Each wall is flat, endless, passes through zero and stands at right angles to its row. A trip goes straight from one point to another. List the walls that it crosses, first one first.

Walls:
(1): [-20  62]
(2): [-20  30]
Trips:
[91 19] to [47 11] -> none
[-10   5] to [ -7 -30] -> 1, 2
[ 54 -23] to [-90 -25] -> 2, 1
[ 36 -10] to [-21  40] -> 1, 2
[ 5 17] to [ 9 74] -> none
[ 29 -42] to [20 43] -> 1, 2
[-14  19] to [11 64] -> none
[ -6 -12] to [ 77 -33] -> none
[-25 -65] to [-50  69] -> 2, 1
[ -2 -40] to [-28 -89] -> none

Walls:
(1): [-59  30 -15 -20   3  -7  70   1]
(2): [  7 -25 -25   4  23  41  49   2]
(3): [ 51 -33   5  21  23 -20 -55 -15]
(4): [-38  -7  10  34 -74 -34   0   7]
Trips:
[-59  64 -25  51 -29  -8  96 -12] to [  3 -41   9  -9  49  12  33 -37] -> 4, 3
[-44  -4 -22   2 -10 -11  19  11] to [ 16  78  29 -47  -9 -49  66 -11] -> 2, 4
[ 34 -23  39 -32  33  21  63  -1] to [  6  16 -56   6  35  23   2  29] -> none
[ 21   6  20  43  20 -85 121  35] to [-48 -43 -14  10   3  -2  28  41] -> none

Walls:
(1): [-54  27  24   7 -31 -49  70 -59 -31 -45  86 119  76  12  55   6 -41   1]
(2): [  4 -16 -33  12 -39  38 -14 -42   0  -1   0  89  61  22   9 -35  24 -14]
(3): [  8 -15  13 -48 -72   1 -31   3 -27 -23  23 -38 -18 -53  -4 -82  46 -13]
(4): [-45   5 -76  17  53   3 -77  48  45  68 -10 -56  -4  47 -38  33  33 -28]
(5): [ 24 -32  -2  10  44  -8  91  11  85 -20  55  34 -38  58 -22 -23  55   6]
(6): [ 41  26  29 -16  -2  64  65 -44  36  33 -12  -9  61 -18   1  63 -21   9]
Trips:
[-15  16 -14  13  80  66  64 -72  20 -55  27 -39  18 -18 -32  -6  -3  14] to [  22  -20  -20  -64  -12   10   -1  -23  -17 -118   35   69   -5  -59
   56   35   -2  -88] -> 2, 3, 5, 6
[  46   86  -63  -22   44  -99   34  -65  -45   -4 -104  -31   17  -56
   -9  -15   50   -4] to [  1  -2  32   8 -22  39  23  46  -4 -73  13 -89 -21  45 -70 -51 -18  16] -> 6, 5
[ 36  -9  62 -22 -16  -6  16 -28  53 -36 -48 -63 -32 -41 -67 -26  75 -50] to [-17  13 -60  57   5  22  -3  -4  16   4 -40  21  21 -58   6 -88 -11  42] -> 6, 2, 5
[ 92  36 -13  96 -21  -7  76 -40  63 -72  27 -27  16  16 -26   6  27 -11] to [-46   2 -90 -20  14  -5  -3  78  16 -14 -13 -66  76 -34  22   4 -23  50] -> 2, 4, 1, 5, 6
[-53  19  27  20  35  -8 -34 -30  55  71   2 -39  -4 -38  32  30 -54 -43] to [ 13 -11  22 118 -32 -44  43 -47  34 -67 -56 -83 -28  45 -20 -42  42 -68] -> 5, 6, 3, 4

Walls:
(1): [  2  35  29  48   8 -36 -12  34 -16  22   1 -27  17 -28  10 -39 -30  24
   2  51 -59  49 -32 -37 -30  79 -50 -59  -1 121  32  58  36 -12  -2 -44
  32  24  19 -12  21 -41  40  10  19 -23 -13 -23]
(2): [  56    2  -35  -20   22   -2   10  -58   -6   -6   -6  -45   10   24
    5   24  -31   14  -20   10  -45  -69   28    2   19   36    7   25
  -59  -10   12   24  -16   14   46    6   61   -9   -2 -103  -16   38
  -47  -14   37  -32  -19    2]
(3): [ -3 -27   0  58  -7  61 -43 -28  33  17  -7 -32  54 -38  -9  32  -8  26
 -40  37 -67  27  34 -22   7 -49 108  45  34   2  62 -38  44  41  13 -29
  -6 -84  49   8  -9 -27  -5 -13 -66  65  15 -57]
(4): [  1 -28  46  -7  -5 -56   2  56   7 -51 -39  -9  19 -30 -36  12  12 -61
 -75 -29   4 -23 -33 -73  -1 -19  19 -19  -7   1  39   8  13 -30 -15 -37
  17  24  12  -3  54 -11  31  20  30  12 -18  12]
(5): [ -35   35   17  -73  -25 -102   -4   37  -36  -15  -19  -30   35  -11
    6   -8  -16   22  -35  -17  -37  -43  -19  -32   19  -54  -13    1
   45   88   42  -17    4   18   22  -94   27   -3  -16  -15  -20  -41
  -26   20   -1   -2   -9   14]
(6): [-29  47  65  -7 -49  -6 -33   6  24  16  18  89   9   5  35  18  13 -70
  29 -23  -9  22  40  21 -19   3  17 -14 -12 -19 -41   7 -18 -31   9  14
 -59   8  41 -26  17 -10  47 -27   1 -15  65  25]
Trips:
[  6  41 -23 -46  29   9  17  -1  17  21  44  35  29   2 -29   6  19 -57
  -8 -11  21 -25 -29  34  10  42 -16  45   4 -19 -30 -58  21 -51 -21 -16
  71   7 -61 -40  19 -13 -23  -9   2 -16   7 -28] to [-44 -42   3 -13 -11  17   4  -4 -37   1  16 -39 -40   9  18 -18 -63 -27
  39 -64  50  12  12 -18  23   3 -27  -8 -49  54 -13  -8   0 -37  -6  52
 -17  33  15 -59  67 -51  32  12  38  31 -10 -24] -> 4, 1, 2
[  0  16  33 -32 -23 -48 -13 -24 -11 -42  -7 -48 -10  15  91  52   5  13
  12 -27   8 -37 -25   9 -25  13  -3 -32  59  61  17  40 -33  22 -21  -4
  75 -24 -32   9  11 -29 -60  46  20  55 -31 -29] to [ 50  11 -49 -16  39  23  -1  10  62   3   8 -49 -31 -18  29  46  55 -13
  -7  18  53 -79 -49 -23  12 -32 -18  14  69 -81 -32  12 -31   2  15 -15
 -29   3  24 -10   4 -38 -51 -23 -10 -40 -68  -8] -> 1, 5
[ 74  -9 -21  35  29  11 -20 -34   0  12 -20  45   7 -27   2  49  23 -18
 -21 -12 -14 -13  -2  31  48  -3  33   0 -36  10 -53 -73 -15  10 -63  -8
  46  14  85   2  -4  30 -32 -22  91  -1  20  -9] to [-11  -6  14  16 -22  39  42  10 -48 -21 -21   4  13  -2  14 -37 -18  21
 -21  22  17 -26   5   7  27 -55   9  -8  23 -69  28  -1   5 -52  -1  35
  30  19 -10   1   4   6 -11  24 -26  66  40  -5] -> 6, 2

Walls:
(1): [  35   45    4  -10 -107   -2   20    5   23  -36   15   21   22  -15
    5    7   50  -21   -6  -42   90   16   18  -43  -37  -13   50  -15
   50  -40  -51  -82  -17   14  -38   11    3   40    9   32    2   23
  -15  -59  -26  -13  -42  -19]
(2): [-50   7  12  34  20  36  40   4  22  39  45  70   6  33 -49 -40 -15  52
 -13 -11 -37  18  18 -35  33 -20  65 -29  53   8 -24 -48  -9 -16  54  42
  -3 -19  25 -61 -29 -14 -13 -12 -11   6  31 -46]
(3): [ -3   7  12  27  41  16  41 -38   9  -9 -40 -18   4 -35  27  36 -18   4
 -18  60  -9 -50   7 -47 -51  24   8 -33 -12 -23  21 -11  16 -46  39 -31
 -80 -32 -38 -42 -29  32   8  -1 -63 -18 -46   5]
(4): [ 62  40 -57 -31  78  71  -3  56  41  -7 -17  32   2   7  -6   7  12 -30
 -50  28 -17  58 -26   4 -18  -7 -14  58 -22  26   6 -61  32  74 -29 -26
  -1  15 -64  54  21   0  62  11 -40 -10  45  14]
(5): [-20 -26 -26 -11   6 -14   2 -27 -36 -61  50  30  25 -31 -90 -42   5  36
 -17  12   8  -3  33 -12 -18  -1   1 -71 -83 -22 -25  17   8  -4  25   8
   6  50 -38  15   6 -66  42 -15  75  25 -17  19]
(6): [-34  31 -53  21  -4  -4  -8 -31  14 -15  13   3  21  16  15  -2 -13 -34
  64 -91 -15 -66 -34  -6 -51 -65  21  33  18  35  13  20 -19  30  31   0
  -6  10  53 -35  84 -21 -24   3  57 -27 -21  14]
(7): [-11 -56  16 -19  20  33   2 -60 -26  -8  44 -38  10  25  -5 -13 -15   2
   3  30  10  73  -2   9  36  13 -34 -50  33 103  23 -12  23  -8   0 -41
  -3  12  31 -59 -36 -70  34  -7  57  -6  -2  11]
(8): [-11 -38 -66  58 -20 -32  35  -9 -16  -4 -29   2 -18  -1  58 -45 -25 -34
  -2  34  28  -3 -24   9  41   6  13 -25 -74   6  -6 -29  38 -87  -5 -18
 -30 -15  38 -81  -5  57  -2   7  42  68 -27   6]
Trips:
[ 32 -26  27  51   5 -24   2  60  31  47   1 -13  32  43  21  -9  35 -11
 -15  37  30  23  26 -29  29 -52 -45 -18 -38  54  -5 -18  29 -25  45 -36
  11  -6  20  54  23  36  51  61  -4  -1 -33  50] to [ -3  39  -6  18 -37  17  44  50  40   2   3  46 -11  89  37 -21  23   4
  -1   8 -43 -46  11  -5  48 -26   6 -33  72 -35 -39  51 -54 -35 -62   8
 -24  36  -6  36 -50 -25  10 -51 -76 -41  36  10] -> 3, 7, 1, 2, 8, 4
[-15 -39  -5 -29 -70 -13 -39 -18 -10 -51  -1   3  14  27  27  -9  21 -24
  -9   1   7 -20  14 -61  73  49  32 -55  -6   2 -40 -84 -43  -5   9 -15
 -48  18  36  39 -50  20  43 -10  28 -17  38 -23] to [ 22  -5  33   4 -46 -31  25 -51  21  46  39 -10  19  49  13 -16  44  41
  16  38  17  62 -66  36  20  36 -81 -33  -3 -41  15  21   7  14   5 -72
  49   8  11  52 -14 -53  -1  24  50 -23 -11 -23] -> 2, 8, 1

Walls:
(1): [-10  10   2  42  56  25 -31  38  51 -25 -17 -68  -9  26  82  27  34 -31
  18  11  71 -29  41  24  30  37 -38  12 -49 -14  16  -3 -23  70   4  16
  24 -13   9 -34  24 -26  17  61  84 -11 -11 -49]
(2): [  20   30  -19  -11   18   27  -63  -12  -42   19    7   -1   50    3
  -81   10  -45  100  -11  -99   33  -48    9   36   14  -17  -39  -24
   12   15   37   12   -1  -53 -100   15  -42  -39  -35   -7  -22  -50
   25  -17  -26  -14  -15  -54]
(3): [ 21  10  -7   1 -45   4  43 -31  14 -38 -14  43 -29 -20 -31 -28  -1  16
  37  10   0  39 -50   0   7  34  88 -60 -53  21  16  61   0 -12 -43 -25
 -42   5  17  -3 -13   8  51 -63 -28  69 -83  15]
(4): [-58 -18 -29  21   1  40 -40 -40 -27 -17  51 -29  94  -2 -26 -14 -30  32
 -55  49 -16 -35 -67 -26  47   8 -74  33 -66 -34  25 -77   4  -3 -42 -24
  24  20  19  25  23 -41 -31 -33  36 -32 -34 -20]
(5): [-20 -37 -45  35  38  -4  16 -24 -11 -21  22  11 -30  68  -2  16 -12 -30
  23 -52  55 -13  74   2 -10 -50  35 -12  38 -25  33   1  19  57 -11  -3
  21  14  57 -57 -12 -25   1  10 -13   8  22 -16]
(6): [ 38 -76  20 -14  -8 -16 -12   3   4 -24 -34   6  14  -3  22 -44  30  50
 -42  21  47 -75 -24  60  47  23   3  -8 -60  55 -29  50 -21 -30 -55 -85
 -33   5  -4   6 -77 -18  52 -23   1 -25  -4 -13]
(7): [-23  24 -52  29  40  46  49  12 -43 -10  96 -10 -54  50 -19   5 -48 -17
  58   7 -48   7 -12  39  15 -32 -21  39  93  18 -20  19  -5  34 -44  32
  21  -8  60 -44  -7  36  68  28 -73   8 -22 -21]
Trips:
[-24   5 -37 -40  48  45 -38 -21 -28  15 -25  37  -3   3 -20 -15  -6 -75
 -15   4  49 -20  46  47  -6  14 -29 -33 -34 -23 -21 -47 -24  22  57  40
  -3 -34 -63  19  57 -42  53  42  75 -17 -37  12] to [-49  71  37  56 -17  12  -4 -26  -4  23  14 -14   7  -5  41  -4  52   6
 -18  17 -16 -38  25  20   5 -27 -13  52  27  84  22 -39  60  59  27 -39
 -13  29  12 -26 -16  41   1 -37  22   8  59 -28] -> 2, 7
[ -9  -1  14  62 -10   2  34  34  57 -41  18 -35 -44  18 -44  -6  27  10
  47 -41   2 -20 -28  -9  54 -12 -24 -39  11  66   5 -48 -52 -20  34  36
 -34 -20 -21 -13  56  44  66 -18  46 -22  35  -6] to [ 63  44   8 -65  22 -61   8 -20  13 -56 -15  30  55  -1   0  56  78  46
 -95  -7  16  29  20   4 -55 -95 -25  15  86 -28  17 -66  -1 -15 103  -4
  69 -62 -54  31 -38   8 -39  20  19  -5  31  44] -> 3, 2, 7, 1
[-18 -43  25   6 -41  94   0 -17  27  -4 -48  -1 -56 -43 -74  11  -4  42
  -7 -35 -28  -6  37 -29  55 -55 -10  53  -8 -94 -28  21  16 -25  40 -86
  69 -18  10  13 -12  35 -51  96  23 -19 -55  -4] to [ 60  -3 -17  13 -55  11 -71  36 -21  18  16 -37  74   3 -82  33 -42 -10
 -43 -28  42 -55 -70 121   6 -28 -28  17 -53 -50  49  21  12 -30  -2 -80
 -20  49 -15 -28 -27  -3  24  39 -27  29  27 -17] -> 2, 6
[-24 -33  -5 -64  84  16 -49 -13  17  56  50   2  26  80  18  56  19  -4
 -14   1   6  32 -67  -3 -46  44 -10 -31 -60   3 -14  -6 -17 -72  15 -36
  26  82  50 -57  21 -39 -73 -99  81 -65   8  16] to [-24  23  65  -7  19  41 -20  14  16 -36  -5  54 -39  -1  -4 -54  64 -59
  57  17  49  12  16 -11   1  40  -2 -33   4  22  23  36 -25  -8  16  -8
  32   1  20 -58 -16   1   8  19  46 -60  30 -14] -> 5, 4, 3
[  -1   26   33   -7   24  -54   14  -20   44  -38   51    7  -24   15
   18   51   29  -70  -15  -31   53  -15   53  -18   76   91  -51   38
   82   79    8  -28  -68  -23   -1  -13  -18 -100   65  -45  -61    4
  -37   34   24  -23   48  -74] to [-28  40  47  60  66 -51  39  28 -18  17 -49 -38  41 -64 -81 -34 -76 -13
  11 -24  -2 -55 -30   3  89  26  19  24 -11 -60  91  13  16 -59 -32  18
  -8 -28  19  67  74  55   9  -6  35 -14 -22  36] -> 4, 6, 5, 7, 3, 1
